Every row gives one point. Any point is a mix of the corners, with weights that add up to 1. It lies inside the corners' shape when no weight is negative. Is each point inside? If not, which corners have a negative weight?
(in the rows, 128 means zero)

Corners:
(1): [183 108  44]
(2): [135 114 143]
(3): [155 165 162]
(4): [ 98 170 153]
Points:
[155 119 122] => outside (4)
[158 137 105] => inside
[118 150 143] => inside
[124 141 146] => inside
[121 154 130] => inside
[135 152 109] => outside (2)
[132 148 170] => outside (1)
[133 123 141] => inside

Corners:
(1): [ 94 140 142 174 138  92 113 120 115]
(2): [112 129  97 133 106 102 104 134 140]
(3): [139 162  81 174 131  98  70  88 108]
(4): [177 122 143 154 138 197 122  71 163]
(5): [140 102 106  93 145 136 214 166 109]
(6): [115 112 115 112 144 148 202 243 151]
(7): [158 125 122 136 118  85  80 135 138]
(8): [198  88 127 139 162 128 121  56 165]
(9): [133 134 104  92 176 159 117 142 149]
(10): [120 160 132 106 155 120 158 155 155]
Points:
[134 124 108 116 142 132 146 134 116] => outside (6, 8, 10)
[133 127 124 139 135 119 128 130 133] => inside
[136 118 111 118 143 128 166 149 123] => inside
[158 133 122 133 137 125 121 114 160] => outside (1, 5, 9)
[144 136 114 146 141 114  95 110 142] => outside (5)
[145 116 122 123 136 124 135 142 146] => outside (3)
[140 112 111 108 143 133 179 154 122] => inside
[131 132 107 139 130 112 115 133 133] => inside

Corners:
(1): [116 142 159 110 101  83 107 135 110 104 127  93  83 106 152 110 110 111]
(2): [122 108 139 124 134 121 138 184 163 125 127 134 114 104 102 148  86 124]
(3): [104 196 146 156  77 124  97 142 117  99 146 105 154 103 170 136 135  90]
(4): [ 84 156 118 165 140 144 105 192 140 144 104 102 154 222 166  85 175 172]
(5): [154 178 144 170  70  88 119 128 104 135 131 103 142 140 146 171 102 117]
(6): [141 136  73 107 100 111 124 214 120 150 148 141 136 177  84 126 164 167]
(7): [172 111  64 114 129  50 134 155  90 110  73 117 132 121  81  99 115 146]
(8): [ 70 138  97 109 106 100 151 134 129 169 117 113 160 117 150 100 109 115]
(9): [163 113 151 111  96 174 155 190 149 133 177 137 123 128 163 125 121  74]
(10): [110 126 179 186  73  65 111  69 114  92 105  99 138 110 183  43 133  72]
(11): [159 191 166 156 120 126 138 114 157 106 136 109 112 134 136  79 131  77]
(12): [ 99 120  89 157 148 125 142 139 119 136 108  80  60 161  86 129 112 150]
(13): [ 94 116 138  93 104 143  92 133 155 130 105 119 139 157 132 136 113 130]
(14): [181 133 115 156 122 104 100 122 177 123 112 140 110 115 186  84 114 114]
(15): [136  72 131 133 146  85 191  96 148 126 103 112  96 158 105 169 120 123]
(16): [153 167 138  91 111 126 142 161 144 138 104 139 142  84 137  54 146 156]
(17): [132  90 134 124 176  93 166 123 128 130 142 184 187 125 145 116 101 129]
(18): [125 119  81 121 125 142 182 103 147 122  61 192 108 146 151 153  83 173]
(19): [148 127 124 130  90 108 104 122 160 106 137  86 123 114 161  94  77 130]
Points:
[137 126 130 130 116 112 137 137 140 118 112 132 125 134 138 123 117 129] => outside (8, 12)
[130 136 128 134 113 114 124 144 136 119 118 120 125 139 139 113 122 129] => outside (8)
[128 128 119 130 116 117 148 153 131 133 124 131 135 145 122 134 126 128] => outside (1, 14, 19)
[121 101  80 130 113 120 141 147 143 141  92 133 117 171 126 139 110 159] => outside (1, 3, 11, 16, 17)
[136 143 127 142 109 115 126 142 133 119 120 121 128 131 138 111 126 124] => outside (1, 8)
[125 137 127 139 111 101 121 141 125 119 112 111 129 138 144 100 127 125] => inside
[124 142 144 131 112 130 115 140 150 113 128 126 120 125 158  93 120 121] => outside (5, 7, 8, 15)
[139 141 129 126 100 113 127 142 140 125 116 122 127 128 143 113 121 124] => outside (12, 17)

Corners:
(1): [146 185 156 109 153 146 142  73  95 111 144 118 113 145 106 137 120 123
 111  92]
(2): [104 134 157  80 123 140 155 110 141 123 126 145 146 114 154  79 132 133
 125  96]
(3): [106 117  99 169 157  99 165 118 130 149 199  97  53 124 158  41 165 123
 154 124]
(4): [150 149 131 124 138 149 109 136 189 139 103  58 133 186  52 143  60  74
  93 149]
(5): [171 155  98 128  84 120 129 119 148 117 118 114 118 117 156 112 163 124
 139  89]
(6): [181 126  92 186 139 134  72 145 152 184  96 103 175 172  79 131  63 109
  88 162]
(7): [142 139 130 134 132 135  84 155 136 157 141 112 156  96  59 162  90 112
 117 188]
(8): [144 159 167  91 127 121 145  91 130 130  80  63  84 103 145 135 132 161
  77  79]
(9): [115 172 120 131  93 139 150 150 133  57 124 180  96 152 131 114 151 110
  86 166]
(10): [134 131 149  99 108 176 186 131  82 141 161  79 106 106 134 151 155 148
 150 100]
(11): [141  83 143 188 143 161  55 170 167 119 119 126 135 150  95 154 108 100
 156 123]
(12): [ 89 157 131  63 132 104 141 141 131 121 106 146  61  86 118 103  84 139
 149 134]
(13): [ 96 156 177 159 121 110 113 117 134 148  60 151 150  96 147 132 179 147
 161  99]
(14): [170 150 111 125 134 136  49 139 144 110 113 112 146 181  65 138 119 134
 137 156]
(15): [128 141 141  61 152 106 105 153 151 190 113 164 105 151 175 148 177 122
  97 111]
(16): [121 150 153 146  77 124 101 134 148 151 185 109 105 131 124  97 125 129
 151 117]
(17): [157 119 116 178 118 131  67 128 109 168 111 107 124 128  21 134 128 129
 124 138]
(18): [ 74 145 137 125 107 135 137  87 139 131 136  93 109 129 107 177 119 138
 105 148]
(19): [ 92 131 124 147 105  71 155 161 109 109 122 136  95 119 124 135 174 139
 133 102]
(20): [113 175 111 108 146 162 140 167 129 121 155 138  77 115 172 115 162 138
  77  92]
(21): [ 77 127 134 108  90 122 115 109  70 120 123 112  95 162 136  94 162  93
 114  93]
Points:
[129 147 131 129 125 129 121 133 138 128 126 121 114 127 112 132 127 128
 122 130] => outside (21)
[128 149 143 117 126 135 129 127 134 127 124 116 103 126 129 129 146 137
 124 105] => outside (6, 7, 21)
[132 155 128 130 132 117 110 135 144 123 102 125 111 126 112 145 145 131
 118 127] => outside (2, 6, 10, 16, 21)
[135 139 134 134 129 137 112 139 142 137 127 116 120 129 111 137 124 126
 124 128] => outside (21)
[136 139 127 124 124 131 118 131 149 128 124 118 112 146 107 128 116 123
 119 132] => outside (7, 13, 20, 21)
[147 138 141 120 124 138  90 120 140 152 107  95 120 149 103 151 117 126
 131 113] => outside (2, 3, 7, 9, 19, 20)
[128 139 131 131 126 127 115 127 131 142 127 111 116 130 117 121 134 127
 128 118] => outside (9)
[115 137 136 129 113 136 126 130 131 112 125 111  99 129 122 119 145 132
 131 111] => outside (1, 6, 7, 15)

Corners:
(1): [117  95 171  97 138  69 131  64 178 203 112 111 210 126 144 176 152  36
 137 120]
(2): [ 79 102  81 148 120 122 147 107 109 137 108  88 121 150 149  78 114  92
 131 125]
(3): [158 104 117 121 138  90 154 132 135 153 108 156 187 143 147 143 129  70
 138 151]
(4): [150 136 134 145 166 159  82  81 118 104 103 113  87 136 113  79  75 127
 153 102]
(5): [121 136 106 159 156 159 137 170 106 115 170 129  77 151  95 134  69 116
 181  94]
(6): [137 146 124 117 172 135  75 114  80 167 128  83  44 133  87 137  98 149
 159  97]
(7): [ 75 133  79 156 144 148  88 140 147 107 151 148 118 150 122 104 114 112
 102  97]
(8): [126 108 156 103 121  93 104 123 158 129 150 132 193 198 141 151 142 121
 111 123]
(9): [130 118 101 151 110 155 111 114 134 110 110 130 100 174 113 139 147 148
 111 115]
(10): [113 143 108 144 143 163  62 168  84  52 126 144 102 132 106 144 105 158
 157 149]
(11): [118 155  71  88 109 119 163 110 163 161 124 134 148 115 149 138 144 135
 141 126]
(12): [110 141 193  77 141  86 163 128 162 146 145 139 175 166 132 160 161  63
 125 148]
(13): [106 148 100 135 158 116 159  83 163 124 130  62 130 120 122  77  93 118
 110 151]
(14): [112 103 107 101  98  91 132 101 159 142 148 103 136 125 106  90 136 102
 141 135]
(15): [103 134  97 149  83 121 134 124 121 146 146 107 137 134 149  88 131 112
 105 118]
(16): [124 171 127 181 122 137  60 153  89 120  99 134  70 159 105 118 114 150
 187  88]
(17): [137  98 153  99 102  73 167 176 168 158 105 119 141 138 173 153 113  62
 114 132]
(18): [131 148 142 114 139  98 104 122  79 141  92  97  97 131  84 126 111 127
 150  64]
(19): [ 87 144 109 119  65 127 153 144 156 149 143 160 111 155  99 121  90 151
  88 160]
(20): [109 100 168 159 162 123 121 135 124  96 116 109  73 131 132 105  95 149
 129 103]
(21): [165 126 124 102 112  60 139  99 136 134 114 169 162 144 168 178 131  96
 107 151]
Points:
[133 139 127 129 142 132  96 136 111 122 130 120  87 145 112 130 113 132
 150 101] => outside (1, 2, 3, 13, 19)
[111 123 110 135 133 122 121 120 129 128 123 123 125 144 130 115 114 109
 129 119] => inside
[124 130 118 118 132 110 108  99 130 138 123 113 139 144 119 122 134 112
 134 116] => outside (5, 17, 19, 20)
[130 130 130 113 123 100 132 119 146 153 125 126 143 148 131 139 127  99
 129 123] => outside (2, 10, 20)
[120 123 124 124 123 111 121 121 132 138 123 126 132 146 131 131 124 109
 134 119] => outside (13)
[117 136 129 127 133 125 121 135 138 135 129 129 127 145 121 133 118 117
 134 118] => outside (2, 14, 21)

Corners:
(1): [119  88 102 100 155 124 118 144  96 136  62  59 113 163 130 108 150 169
 123  80]
(2): [168 179 111 157 150 159 103 154 182 142 181 143 146 108 151  96 136  33
  88 107]
(3): [157  98 135 144 134 176 125 138 122 102  90 145 131 101 166 154 130 158
 155 121]
(4): [162 198 126 146 180 135 108 123 149 109 219 145 136 135  88 110 127 110
 115 103]
(5): [120 158 181 172 148 108 103 176 140 140 118 137 120 170 119 146 129  93
 151 115]
(6): [154 136  92 148 120 120 113 154 162 126 105 121 143 125 115 177 123 164
 123 121]
(7): [ 88 107  92 123 154  63 122 140 107 125 125  85 161  73  84 104  93 140
 123 150]
(8): [144 173 162 143 129 132 164 150 185 183 154 124 150 140  86 149 178 105
 140 106]
(9): [123 142  92 128 144 155 104 100 106 130 115 124 115 100 116  88 109 106
 130 145]
(10): [ 93 130 103  80 187  73  95  87 157 101 110 100  98 145 133 109  87 162
 137 160]
(11): [154  92 140 126 103 131 128 142 126 102 112 144 123  85 130 161 191 130
 100 128]
(12): [135 125 149 148  78 139 135  98 110  94  98 123 123  95 173 178 115 174
  99 105]
(13): [158 158  95 155 104 102 141  88 106  96 104 110 130 130 140 159 148 164
 131 119]
(14): [ 69  85  76 123 121 107  85 112 109  92 129  63 106 140 115  90  85 162
 150 179]
(15): [ 90  95  76 162 143 127  99 113 128 101 107 111 128 167 133  81 132 144
 102 138]
(16): [146 116 105 147 103 138 176 145 119 116  91 106 110  70 135 189 111 139
 115  99]
(17): [162 154 141 147 129 134 107 184 131 146 163 181 138 125 141 113 116 111
 120  82]
(18): [ 83 125  75 114 146 131  75 128 136  93 101 122 110 156 129 137 127 133
 168 106]
(19): [164 146 139 185 135 140 101 132 175 202 178 147 118 133  87 127 136  48
 141  94]
(20): [165 169 145 111 129 115 146 154 170 159 182 112 158 140  66 109 123  67
 114  98]
(21): [123 110 112 117 149 144 110 102  81 128 111 134 119 137 159 148 117 135
 132 162]
Points:
[112 128  98 129 145 113 116 144 138 123 119 103 136 147 124 115 118 130
 132 127] => outside (4, 9, 11, 12, 19)
[142 128 109 139 126 134 121 128 127 124 123 121 130 120 126 134 136 133
 123 116] => outside (5, 10)
[121 119 109 128 146 132 106 124 127 116 119 117 121 127 130 126 119 129
 128 131] => outside (8, 13, 17)
[133 137 113 142 133 116 118 127 127 119 123 122 129 129 128 129 127 134
 127 121] => inside
[142 125 151 136 128 135 121 157 143 155 123 129 117 134 132 143 136 103
 137  97] => outside (4, 6, 7, 9, 13, 15)

Corners:
(1): [122 104 117 110 120 109 141 154 133  87 132 161  74 172 135 106 159 165
 144 199]
(2): [151 148 154  97 126 106 138 185 165  93 122 147 121 127 136  79 172 110
  99 153]
(3): [117 123 136 127 115 130 145  67  99 156 188 103 124 140  92 105 100 113
  93 104]
(4): [ 82 165 115 131 125 104 133 183 149 127 121 127  78 139 175 108 159 144
 106 121]
(5): [115  94 155 135 171 111 101  95 120 165 124 128 105 133 108 137  84 114
 132  72]
(6): [121 126 121 139 125 142 141  52 153 128 135 132 128 142 122 110  95  93
 124 128]
(7): [ 95 145 131 122 132  86 189 148 100 117  88 158 108 120 148 117 142 121
 129 119]
(8): [136 141 150 123  98 128 164 176 140 133 100 167 103 122 110 127 159 172
 157 144]
(9): [144 125 144 170 103  76 154 176 116 119 169 140 105 130 180 133 174 131
 147 144]
(10): [133 143 126 114 181 130 150  89  87 133 177 112 106  96 100 152  76 112
 133 119]
(11): [120 137 138  85 140 123 145  78 126 118 148 103 127 101 115 150 100 115
 134  96]
(12): [106 112  92 105 154 135 135 147 136 154 119  69 223 136 143 124 156 241
 128 167]
(13): [129 139 102 142 109 115 175 161 111  82 105 111  88 179 107 127 132 119
 131 119]
(14): [ 92 124  89  92 169 173 110 153 119 107 117 119 189 101 130 126 153 223
 166 122]
(15): [145 110  96  80 122 167 116  60  93 156 156  90 114  84 147 139 102 113
  86 118]
(16): [148 139 107 154  98  66 129 177 135 117 112 174  85 112 103 119 166 155
 131 150]
(17): [142 170 170 113  95 109 123 139 101 116 115 160  87 191 154 129 122 118
  99 136]
(18): [ 97  73 157 144 122 155 127  62 107 115 130 114 123 104 111 142 107 129
  85 139]
(19): [116 104 118  97 122 136  93  86  86 126 148 113 140 103 103 169  99  46
 113 153]
(20): [104  97 101 106 111 122 134 187 137 116  86  69 186 111 163  93 101 218
 179 146]
(21): [139 106 102 120 132 136 172  91 127 120 155 146 144 133 112 154  63  81
 103 110]
Points:
[123 133 145 128 117 104 134 133 114 130 133 125  95 118 128 125 126 112
 118 116] => outside (1, 6, 12, 14, 21)
[112 116 126 100 141 147 139 110 120 124 122 104 147 126 124 117 116 167
 132 130] => outside (4, 9, 16, 19, 21)
[120 137 138 137 126 112 149 142 130 116 127 140 110 125 128 121 128 133
 127 111] => outside (1, 12, 15, 19)
[112 136 124 104 129 120 110 141 128 125 125 123 135 127 153 111 146 155
 126 134] => outside (8, 10, 13, 18, 21)
[129 118 128 116 133 126 131 119 119 126 137 121 127 130 121 129 119 139
 128 131] => outside (4, 7)
[130 146 127 126 111  86 159 141 123  99 142 142  83 146 136 118 120  94
 125 137] => outside (5, 8, 12, 14, 15, 18)

Corners:
(1): [111 138 109 174  92 133 121 144 103 136 145 190 176 153 120 131 126  79
  96 111]
(2): [ 96 148 125 155 200  74  76 136 131 186 122 156  84  83 158 180 100 145
 141 155]
(3): [118 119 142 131 117 124 158 121 177 149  84 132 120 124  99  81 158 116
  69 146]
(4): [ 81 113  73 119 106 162 150 149 150 101 143 147 162 158  89 117  75 118
 124  92]
(5): [133 104  92 142 126 151 141 165 140 117 116 132 127 153 160 118 137  90
  91 117]
(6): [180 159 166  82 142  80 149 150 118 164  98  59  84 154  99 152 163 153
 115 149]
(7): [153 168 142 106  73 182 102 167 112  82 113 108 155 130 169 104 163 128
  68 143]
(8): [147 119 123 150 191 123 109 123 119 131 120 149 102  90 158 179 111 115
 142 135]
(9): [103 129 154 128 126 142  68 157 135 153 162 182 160 126 152 183  83  95
 100 162]
(10): [179 109 102 137 106  88  70 104  72 100 183 118 116 149  74 147  53 138
 118 161]
(11): [138 171 151  89 119  65 110 171 131  93 130  54  89 155  88  97 108 114
 190 132]
(12): [152 135  99 135  94  94 127 111 118  95 131 163 159 180 178 150 147 121
 103 152]
(13): [102  91 170 159 166 119 130 158 118 123 139 133 142 151 164 112  98 152
  56 178]
(14): [ 96 139  96 157 139 169 137 139 135 125 151 138 151  97 172 105 108  77
 109 123]
(15): [110 134 174  96 129 176 112  93 158 135  98 108  73 131 154 139 173 145
  78 127]
(16): [163 114 119 116  94 115 160 128 103 112  96 119 102 131 140 108 148 158
 126 134]
(17): [100 137  77  98 168 160 123 125 113  91 163 129 124 146 153  96  86 106
 154 124]
(18): [133 149  95 113 157 130 103 142 151 134 118 112 141 102 158 129  89  96
 168  81]
(19): [175 133 158 161 154 143  96 117 155 168 153 125  99 122 107 152  69 121
 123 183]
(20): [ 92 101 118 118 167 164  94 113 157 170 156 124 139 147  95 169 143 170
 170 155]
(21): [153 101 128 111 154 128 124  84 130 130 159 148  82 108 122 139 159 175
 121 139]
Points:
[143 135 125 124 125 109 109 134 121 116 140 117 118 142 120 132 108 124
 130 143] => inside
[129 134 124 134 138 123 111 138 127 132 130 130 123 131 142 135 118 115
 120 141] => outside (4, 21)
[135 128 122 127 133 126 121 130 123 129 133 126 119 128 133 133 120 128
 119 139] => inside
[118 131 116 122 144 138 116 133 131 124 140 127 126 132 136 128 112 119
 131 134] => inside
[122 124 122 137 134 127 123 140 131 134 136 135 129 138 131 126 118 124
 108 147] => outside (8, 15, 18)
[122 137 124 133 147 154  99 129 135 148 137 139 125 110 141 144 126 112
 114 135] => outside (4, 11, 12, 13, 16)

Corners:
(1): [108 178 119 139 191 128 124 168 157 149 188 149 109 129 146 151 149 100
 169 124]
(2): [ 76  85 160 123 106 174 151 127 166 132 143  91  98  67 149 196 130 134
 163 120]
(3): [152 129 119 150 139 100 142 137 111  98 132 104 156 206  89  66  97 179
 128 131]
(4): [149 151 173 160 132 121 123  96 100 119  80 133 141 157 139 105 124  69
 116 119]
(5): [169 137 116 141 192 111 137 163 142 147 162 192 126  95 153 101 138 150
 125 107]
(6): [142 174 102 137 141 147 178 181 139 183 209 180 144 107 158 152 133 122
 129 181]
(7): [ 74  79 117  88 112 181 143 137 194 111 202 111 132  63 148 193 190 129
 175 111]
(8): [131 169 120 155 108 120 169 150 154 142 161 183 110 124 126 128 161 137
 114 111]
(9): [107 119 114 102 122 167 102 105 184 138 135  98 108  86 115 186 150 117
 158 130]
(10): [151 161  99 130 155 104 164 208 148  92 169 206 100 119 154 109 129 109
 139 126]
(11): [108 141 136 132 112 129 137 131 109 157  95 140 167 110  91  98 124  69
 171 117]
(12): [102 130 124 148 141 132 135 105 137 123  81 124 167 135 152  71 106 118
 146 100]
(13): [131 138 124 123 165 132 167 134 146 153 125 180 121 149 119 105 165 132
 121 139]
(14): [151  87 184 112  90 102 136 138 165 109 136 116  99 130 144  90 120 109
 142 152]
(15): [172 117 148 121 132 103 144 115 185 118 138  80 134 177 167 129 114 108
 156 103]
(16): [ 54  87 144  97 135 184 128 162 190 111 160  81 133  74 123 184 146 132
 136 117]
(17): [168 164 163 150  81  74 149 113 125 103  71 120 166 124 137 110 107 133
 128 156]
(18): [ 96 149  89 150 155 110 151 198 148 165 158 187 141 130 173 144 181  88
 125 136]
(19): [161 163 135 109 127  75 132 118 111 124 111 100 131 158 142  90 126  89
 130 120]
(20): [111 126 148 140 101  97 145  48 133 102 105  92 155 153  91 129  88 125
 121 142]
(21): [161 132 127 184 124  93 184 162 163 138 122 131 103 114 140  86 160 104
 140 134]
Points:
[116 138 115 131 144 123 157 147 152 127 159 119 128 143 140 131 139 127
 139 120] => outside (4, 5, 9, 11, 14, 17)
[138 129 143 132 130 116 144 132 149 118 132 124 134 131 134 108 126 119
 137 125] => outside (2, 9, 18)
[125 128 142 129 123 123 135 157 149 122 141 129 117 106 137 127 145 110
 144 123] => outside (6, 12, 13, 15, 20)
[110 137 127 130 139 120 144 135 140 124 132 129 144 133 132 123 128 125
 142 114] => outside (4, 6, 9, 14, 21)
[118 139 124 137 136 117 145 145 147 137 141 144 133 130 139 129 142 109
 137 130] => inside
[129 134 133 134 138 124 144 139 150 135 137 140 130 115 144 127 138 110
 140 122] => outside (3)
[147 146 131 139 124  96 143 144 128 119  98 138 136 161 126  72 129 107
 131 118] => outside (1, 2, 5, 6, 7, 20)
[125 129 135 133 131 122 142 132 151 125 126 125 130 125 134 121 135 114
 141 120] => outside (6)
